Each row is a point. The last column is the point's height on a tilted bowl or saddle (a function of degree 2), plus a little noise. Count its main directions that bend up, bend down and stay straight.

Points (15 x 4):
[[-51  19   7 -60]
 [  5 -37   0  -2]
 [  3 -45 -54 -57]
 [ 22 -11 -33 -21]
 [ -8   0  17 -20]
 [ -1   3  18 -17]
 [-44 -35 -21 -48]
 [ -7   4 -14 -15]
 [  2   6  16 -16]
 [ 52 -16  -5 -28]
 [ 60  -2  42 -55]
 [ 21 -10  46 -26]
 [-25  44 -16  -4]
 [ -6   3 -15 -15]
 [ 41  27 -22   4]]
Directions: 1 up, 2 down, 0 straight

Points (16 x 4):
[[ -4  29  16 -34]
 [ 24   0  11 -38]
 [-43   6 -12 -24]
 [ -4 -32  -3 -11]
 [-22 -23  30   7]
 [  8   9  24 -26]
 [ 11   5 -25 -13]
 [ 32 -18   3 -60]
 [ -7  14  -2 -28]
 [ 23 -10  23 -43]
 [ 19   1 -11 -28]
 [-34 -13  -8   6]
 [-10 -60  12   3]
 [ -7  41   2 -44]
 [-25   5  10 -21]
 [-23  16 -18 -27]]
Directions: 2 up, 1 down, 0 straight

Points, 25 rows:
[[ 33 -29  -4 -27  43]
 [  1 -10 -28  11  20]
 [ 51  12  24  11  31]
 [ -8  24  10  16  16]
 [ 16  25   5   0  16]
 [-15 -12  -9  20  24]
 [  2 -33   6  55  55]
 [ -1 -11   4 -21  21]
 [ 12  11 -30 -12  28]
 [ -9   7 -31  18  27]
 [-20 -14 -19   4  24]
 [ 28   9  12   8  16]
 [  8 -24   6 -24  33]
 [-25 -33  11   1  48]
 [ -5  -5  -5   4  13]
 [  8  -6  16 -24  24]
 [  4 -38 -14  41  39]
 [ 27 -19   5 -19  30]
 [-22 -29  25   2  51]
 [-33  -7  -9   4  26]
 [  4  17 -60   9  60]
 [-37  14  43 -14  28]
 [-11  22   7  51  53]
 [ 15  28  -2   3  18]
 [  5  23 -23 -11  24]]
Directions: 3 up, 0 down, 1 straight

Points:
[[ 44 -30  31   3 -12]
 [  5  39 -60  14 -47]
 [ 12  17  15 -27  13]
 [-14  10  27 -24  10]
 [-38   4   2  -6  -2]
 [  1 -13 -17 -18  -6]
 [-40 -36 -22 -24 -60]
 [-25   8 -13   8  -4]
 [-18  15 -18  -1  -3]
 [ -9  25  23  -9  14]
 [  2  39  -9 -17   6]
 [ -3  18 -17 -28   4]
 [ 19   3 -36 -13  -2]
 [-46  17   3 -27  -3]
 [ 12 -22   4   7   3]
 [-26 -18  24  10   0]
 [ 20 -21  36 -35 -17]
 [  2 -34  15  -6 -11]
 [-15  16  30  26  11]
 [-32   9  14   6   8]
 [ 16 -11   0  38   5]
 [ 26   0 -14   7   6]
 [ 24  45  -9  18 -17]
 [-20   9   2  32   3]]
Directions: 0 up, 2 down, 2 straight

Points:
[[  4   2   8 -33  54  36  48]
 [-33  -3   9 -12 -17  -7  14]
 [-44  13  -3  19  12  -4  30]
 [ 12  12  -9   6 -18   7  -8]
 [-36 -42 -12   9  24 -21  38]
 [-19 -13 -30 -10 -23  18  17]
 [ 12   5  -1  -2  -8   8  -4]
 [  1  31 -11   9   3  41   9]
 [ 25   6 -40   8  14  25   1]
 [-52  -1 -43 -10 -13 -20  36]
 [ 15 -11 -33 -32  24  -9  21]
 [  4   5   3  17  28 -52  23]
 [-26 -24  11  13 -20  -3   6]
 [ 32  18  21 -12   2 -12   9]
 [-20  20 -10  -7  -4 -44  13]
 [  0   4  -1 -12  11  24   8]
 [-37  11  15  13 -23 -17  20]
 [ -5  21   5 -17  -9   3   1]
 [ 14  -5 -16  24  42  11  30]
 [  1   8 -18 -24  -4  -5  -2]
 [  8  14 -21  35  -6   3  -7]
 [ 12   0 -32 -30 -16   6   0]
 [-30 -19 -34  26   9  -4  26]
 [  3   3  -6  13 -11   5  -4]
 [-18  27 -11 -20  60 -33  60]
 [-41   1 -20  16 -33  38  43]
 [ -6  -3 -30  33  17 -19   6]
 [ -6 -23  37 -56   5   2   6]
 [ -1 -30 -10 -15 -31   2  14]
 [-17  -2   2 -11  41 -32  35]
 [-20   1   7 -19  10 -38  21]
 [-36  33 -32   4  26 -38  23]
 [ 17 -33  -1  39  26  -2  20]
 [ 38  13  -4  -1  15   4   7]
 [ -2   7 -14 -14 -38  19   7]
 [ -9   2  16   3 -12 -25   1]
 [-23 -12  -5 -20 -19  28  20]
 [ -3  -4 -27   5  22  41  27]
 [-21 -19 -11 -15   7  -2  15]]
Directions: 5 up, 1 down, 0 straight

Points (48 x 7):
[[-18  16  14 -21  15  15   4]
 [-18  -1   4  -2  54  -3  25]
 [ 13  19  -7   9  -2  26  -1]
 [  8   9  15   5  -9 -44   8]
 [-21  -6  40   0  20 -15 -56]
 [  3   2   4 -11   6  26  19]
 [ -9  14  25   7  -6  28  10]
 [  6  28  18  17   0  35   2]
 [  0  18 -17 -23 -12 -37 -13]
 [  7  -5   1 -13  35  19  29]
 [  2 -14  26 -19 -14   6   1]
 [-17  15 -12  16  -6   7  -4]
 [ 11 -15 -16  34  26 -19  -1]
 [-20  11  -2 -12 -16  -3  -9]
 [ 17   6   8   6   6   9 -11]
 [-19 -31  21  12 -44  13  26]
 [ 12 -17 -10 -11 -26   1  17]
 [ -5  -3  13 -10   1 -21 -21]
 [  4  13  48  -3 -29  -7  32]
 [ 18  -7  13   0  -9  -6  -5]
 [-45  24 -20   5  -3  23  21]
 [ -3  10 -10  24  15  12  -5]
 [-10   0  11  -5  27   3  -9]
 [-24  -6  -4   4  10  16   6]
 [ 11  29   6  -8  -4  -6 -18]
 [  1 -22   5 -10 -12  -2 -11]
 [-17 -10  15  -8  -4 -23 -26]
 [ -9  -7  -5  -1  13 -11 -12]
 [ 14 -23  22   6 -11 -25 -17]
 [-25   7   3  26  23   2  -4]
 [ -2  60 -18  -6  13  16 -60]
 [ 18  -2 -13 -19 -26  -6  19]
 [ 36  -3 -38  16 -16 -29  17]
 [ 12   8  30  -1 -21   3  15]
 [  2 -14  44   1  27 -14 -59]
 [ -8   0 -10 -37 -13   3 -10]
 [  7  24  11  -6  24  13   4]
 [ 37 -47  -8 -42  36 -16  -5]
 [ 15 -25  -2  19  -2  -4 -23]
 [ 17 -27  22  27   1  -8 -58]
 [  7  -3  15  12   6   9 -19]
 [ 20 -23  19  -6  18  11 -18]
 [  8  13  26  -9  14  24  20]
 [ 20  25   5  11  24 -39 -18]
 [ 10 -20 -11 -26  26 -27  -8]
 [ 17 -43  -8   9  21   1 -31]
 [-11   5  16  38 -16  38  11]
 [ 21  30 -17 -11 -10 -12 -27]]
Directions: 3 up, 2 down, 1 straight

Points, 66 rows:
[[  4 -15  -8  -5   8 -14   0  14  -1]
 [-17  36 -38   3  15 -12  10 -14  25]
 [-30 -35  -2  -7  -4  12 -23  -8  33]
 [ 12 -58  -7 -15  -5   6  -4  20 -18]
 [ 10  -9  25   3   8  -9 -21 -26   9]
 [  6   4  -1   1  20  14   6  31  -1]
 [ -8  -8   0  20 -14  -8 -32   5  27]
 [ 57 -17 -21   4  23   6  26 -17  -3]
 [-25   7 -33  14 -13 -15   9   3  49]
 [-21  41   7  10  24 -12  -7  14  20]
 [-10 -23  -1   5 -11   5  -9  -4  13]
 [ 24   6  15  -7 -14   0  31  24 -21]
 [  8  -9  -9  17  48 -19  -4  11   7]
 [ -2  53 -16   4 -20 -17  16 -18   0]
 [ 28   8  22   7 -21  22 -26   7   1]
 [  0 -21  16   2   3  19  10  21  -9]
 [ 12  32 -20  -8  42 -17  21   6  18]
 [-25  15   3  29 -15 -20 -10 -11  31]
 [  8  48  26  26   4  23 -50 -30  52]
 [-27  41  46 -29   1   7  22  13  26]
 [-12 -30  20  15 -23 -16 -11 -11   3]
 [ -2   4   9  -2 -15  -7  -7 -14   3]
 [-38  18  16   3 -33 -30 -27  31  60]
 [ 38 -29  -9 -39 -10   6 -14  -5 -29]
 [  3   6  35  18 -17   3 -34  16  17]
 [ -1  24   7 -11  -9  13 -14 -11  16]
 [  8  -8  16  12  13  10 -30  -5  13]
 [ -5  19   9 -23  25   9   0   1  16]
 [ 36  -5   2  -6  -1 -32  31   0 -15]
 [-22   9  -7   1 -28  20   5  -1  41]
 [  4  15   0 -12  16 -32  -5  -4   6]
 [  5 -12  18  -9  10   6  22 -10 -12]
 [ -6  -3  14 -32  39   1  -1 -22  10]
 [  2  31  10  44   9  17  15 -10 -16]
 [  3 -23 -10 -10  14 -23   7 -11 -16]
 [-28  13  27 -17  11  10   1  -4  26]
 [ 10 -26  -3 -39   0  14   7   9  -6]
 [ 26 -13 -60   8  -6  15 -16 -19  -3]
 [-14  -1 -34   1   0  16   7   7  39]
 [-21 -21  -8 -26   3  17  -3  13  23]
 [ 42  34 -10  15 -19  -7  22  -9 -28]
 [ -6  -7   5 -32  19 -24 -23 -24  -4]
 [ 11  31  17 -42   4 -24 -10  -4  26]
 [ -8   8  13 -28 -24  22  -8  21  23]
 [ -7   3   6  18 -37 -21   3  -1   4]
 [ 46 -35 -27  -3   1   5  12 -32 -17]
 [ 10  -6   6  29   2  -3  13 -32  -1]
 [ 18   6 -25  20   0  14  15  15   1]
 [-21   4   3   6  -2   2   8 -16  16]
 [ 18  19 -26  -6  27  -2  21  14  11]
 [-31  19  26  -4  12   4   2  14  19]
 [ 18   0 -14  -8  22  22 -15  37   5]
 [ -3 -14  19  15  12 -12  -5 -15  -2]
 [  3  13 -11 -32   5  13   9   8  15]
 [ 29  -3   8  14 -24   3  30  -7 -21]
 [ 13 -16 -13   0   7 -19   0  30   6]
 [-12 -22  -4  13   9   0 -31 -24  25]
 [  9  -3  14  16 -11 -21  19 -30 -16]
 [ -1 -24 -25   2   6 -17 -17 -14   0]
 [ -6  -4   8   4  26  18  36  12 -10]
 [  5  13  -5  28 -15  -7 -10  20   5]
 [ 35  41  11 -45  11  -9  -7   6  32]
 [ -3 -24   4 -24   9 -21  30   6 -20]
 [ 10   4 -27 -25  -8 -38  35   3  16]
 [ -1   3 -25  31  19   1 -59  21  40]
 [  8   0  30  -6  20 -24  12  -5 -11]]
Directions: 4 up, 2 down, 2 straight

Points:
[[-23  21  -5  13  -8  -8   7   1   8]
 [-31   6 -28 -13 -32 -16   6   2  19]
 [  5 -41   9   5   2  23   4  -8   4]
 [  7 -10 -13 -41 -31  10 -10  -9  33]
 [ 23  13 -22  21   0   2  -5  -5  15]
 [-27  -9   2  -8  -2   7 -20 -35   9]
 [ 17 -11  23 -36  -8   9 -14  -3   2]
 [-22  -6   4 -31 -32  21  -8 -37  35]
 [ 15  -7 -17 -25   8 -13   2  -4   7]
 [ 11  -1   2  15 -36 -20  13 -10  28]
 [  6   4  19   9  -2   1 -13 -41   9]
 [ 25   4 -18   4   9  -3  -2  -9   6]
 [  2  12  30 -15  10  18  -5  24  15]
 [ 20  20  21   5   6  -6  -7 -32  20]
 [  0  -8  15   0   8 -46 -20   7  29]
 [ -8   8   0 -31   7  11 -10  -1   4]
 [ 14   4  17 -15 -11 -14  25  -7  18]
 [ 28  39  22  12  16  -9 -16 -10  44]
 [ -6  11  12  -1  48  20  -6  -3  42]
 [ 15  18 -42   6 -40  26  -1   4  53]
 [ 14  -8  22  -1  -4  -2   2  -3   2]
 [-16  19   6  -3   2 -22   6   7  15]
 [  4  21   0  21  15 -12   3  21  38]
 [ -4  16 -14  22   7   2 -10  21  29]
 [ -2 -29 -38 -16   8  -1  26  -5  26]
 [  0   3   0  -4 -13 -13   4   3   5]
 [-32  50  13 -15  -8  28  -4  -8  37]
 [ 21   8 -18  -2 -21  -3  12  12  28]
 [  8 -38  14 -23 -21  19 -47  -6  27]
 [ 16  31  21  -4  11  17 -13  -7  22]
 [ 11  -9  -3  11   3  -7 -16   6  11]
 [ 31   8 -10  19  10  -4 -21   6  32]
 [  0 -22  28   6 -22  22  -7   2  11]
 [  0  33  -3   3  32  22  14  15  35]
 [  8  23 -28  14  -7   2 -13  10  21]
 [  0 -29  25   7  13   2 -11   0   1]
 [ 14  14  19 -18  29  -3  -9 -27  13]
 [ 17  -2   2  31   0   7   1 -10  12]
 [-23   4  -8  18   5  -6  17  13  21]
 [ 13 -25   0   8 -20   3  -2  24  34]
 [-22  19  -3 -36 -24  -8  19  20  16]
 [  0 -15  16  -8  16   0  10 -40  -3]
 [-26  -7  33  -3  11 -18   4 -17  17]
 [-12   0  14  13  -3  -2   9  -6   4]
 [-27  11 -34  -2  -2  16   2  18  27]
 [  7   1 -14  -5   1 -27 -13  13  21]
 [  7   5  60   6 -13  -4  12 -35  45]
 [ 13 -15 -15  22   7  -5  14  22  44]
 [  0  -5  11  16  30 -34  10  17  60]
 [ -7  49 -27  13 -16   6  -5   4  14]
 [  1  -1 -11  -1   3  -9  -9  32  30]
 [-15  12   9 -13   7  -6   3 -12   4]
 [-32  16  -4  31 -13 -34 -13  -4  17]
 [-11  -4   0  23 -11 -15  -1  10  11]
 [-24  23 -24   5  -9  -4   7 -14   5]
 [-11  39  -4 -14 -13 -43  22  14  48]
 [ 18  30 -23   4  48  24  10  -5  35]
 [-32  13   3  19  -7  -1  16   4  15]
 [ -3 -13   4  21  -9  -4  -1  17  17]
 [ 16  -4 -14  20  -3  43 -17  11  56]]
Directions: 5 up, 0 down, 3 straight

Points, 68 rows:
[[  1 -20 -14   5 -11  29   4 -14 -13]
 [ 13 -20   4   5 -17  19 -11   5 -23]
 [-27  -6  15  32 -22  16  -6  -2  15]
 [-14 -12 -37 -20 -17  16  -7  16  28]
 [  9 -16  14  17  -8  19  17 -41   1]
 [  1 -11 -17   8  34   7 -15  10   6]
 [  5 -19  28 -13 -33  -4  -1 -20 -47]
 [ 19 -14  20  -4   7  -1  33 -60   4]
 [-18 -32  24  40  -3  27 -10   3  15]
 [  5  -1   8 -10   7   2 -19 -14 -10]
 [ 36 -30  -3   6   4  -1  -2   1 -21]
 [ -4  -9 -21  -7   4  21 -10 -20  -2]
 [ 27  -3 -19  22 -12  -1  12   4   2]
 [ 11   6   7  21 -13   0  -8  28  14]
 [  7 -11  34  15  -5  18  -4   4 -10]
 [ 12 -29  15  32 -13  16  17  -3   7]
 [ -7 -24  12  21  -2 -20  10 -12  -1]
 [ 32  22   2  17  -7 -11   9   0  13]
 [  2 -35 -11  -9  19 -16  22  10 -17]
 [ 24  14  10  31   4 -10 -34  11  36]
 [ -2  15  -5  51 -21   4  -5 -26  53]
 [-36  33  -3   9   6  -4   5 -14  48]
 [ 19  -6 -22 -15  16   5   1 -10 -11]
 [ 14  -7  31  14  -7 -17  19   4 -17]
 [  1   6  -6 -18  28  12 -13  11  21]
 [ -3   1  27   1   9 -11 -10  -7  -9]
 [ -8   1   3   5  -3  22 -13  -3  -8]
 [ -4 -14 -11  20   7  25 -10   4 -13]
 [ 18 -17  -7 -32 -11   6  -7 -36 -58]
 [  8  28  21   6  42 -19  -2 -17  54]
 [  4  15   9 -26  10 -12 -13   0  16]
 [-10   1  15  25 -13  11 -14  -1  -6]
 [ -7 -30  28   1  -2  -4 -19  16  14]
 [ 17   3  48  19 -13  -9  19 -18 -16]
 [  1  -8 -31   3  16  13  -1 -20   7]
 [ 47  -5 -27   2  -9  -3  -4  -3 -29]
 [  3  19  16 -39 -27 -29  11   6   2]
 [ 30  12 -14 -14   7  20 -12 -18 -18]
 [-30  16  -2  16 -21   7 -24 -33  39]
 [ 26 -25   0   5  -2   3  -3  20  -8]
 [ 37  26 -50 -24   2 -24   2   1  55]
 [ -4  -2 -37 -34  21  13  21  23  15]
 [ 29   1 -10   9 -16  -6  25 -12 -19]
 [ 19  17  -8   1   0   7   3 -10  -6]
 [ 20  13  27  33  -7 -20   1   7  14]
 [ 46   9   5  -6  -6 -28 -34  29  60]
 [ -6  16  21 -20   7   6 -26  10  24]
 [ -6 -11   2 -16  49  18 -33   8  57]
 [ 17 -21 -18  -5   9  -1 -15   3  -9]
 [-21   7 -20  -7  -2 -13 -24  -8  41]
 [  7  -3  -1   3 -16  18  -4  20  -5]
 [  6  13  -8  17  -8  -2 -13 -17   2]
 [-37 -14  15  12  12  -2  16  -7   1]
 [-46   8 -20  13  28   3  21 -12  25]
 [-47  -8   8  13  15  10  27   9 -20]
 [  2   0  14  -4  17  -3 -29  41  41]
 [  2 -13   1  24 -12   6   3   8  -7]
 [ 22  19 -11  11 -50   0  24  20  60]
 [  3   5 -13 -12 -19   4 -16  18  11]
 [ 10  16   2  -8   6  11  10   5  -1]
 [ -8 -51  12 -15  14 -20  13   7  13]
 [ 50  -9   0   8 -12  24  15   4 -21]
 [ 26  -2  -1 -12  16   1 -13  19  11]
 [  1 -19   7  -9  -7 -10 -25  -6  -9]
 [ 20  35 -17   5  26 -12  31   4  57]
 [-17 -12 -12   2 -18 -13 -35  10  39]
 [ -3 -28 -22 -22  -9  15  -1 -13  -7]
 [-22  -3 -16  22  20  -1  32  11 -20]]
Directions: 5 up, 1 down, 2 straight
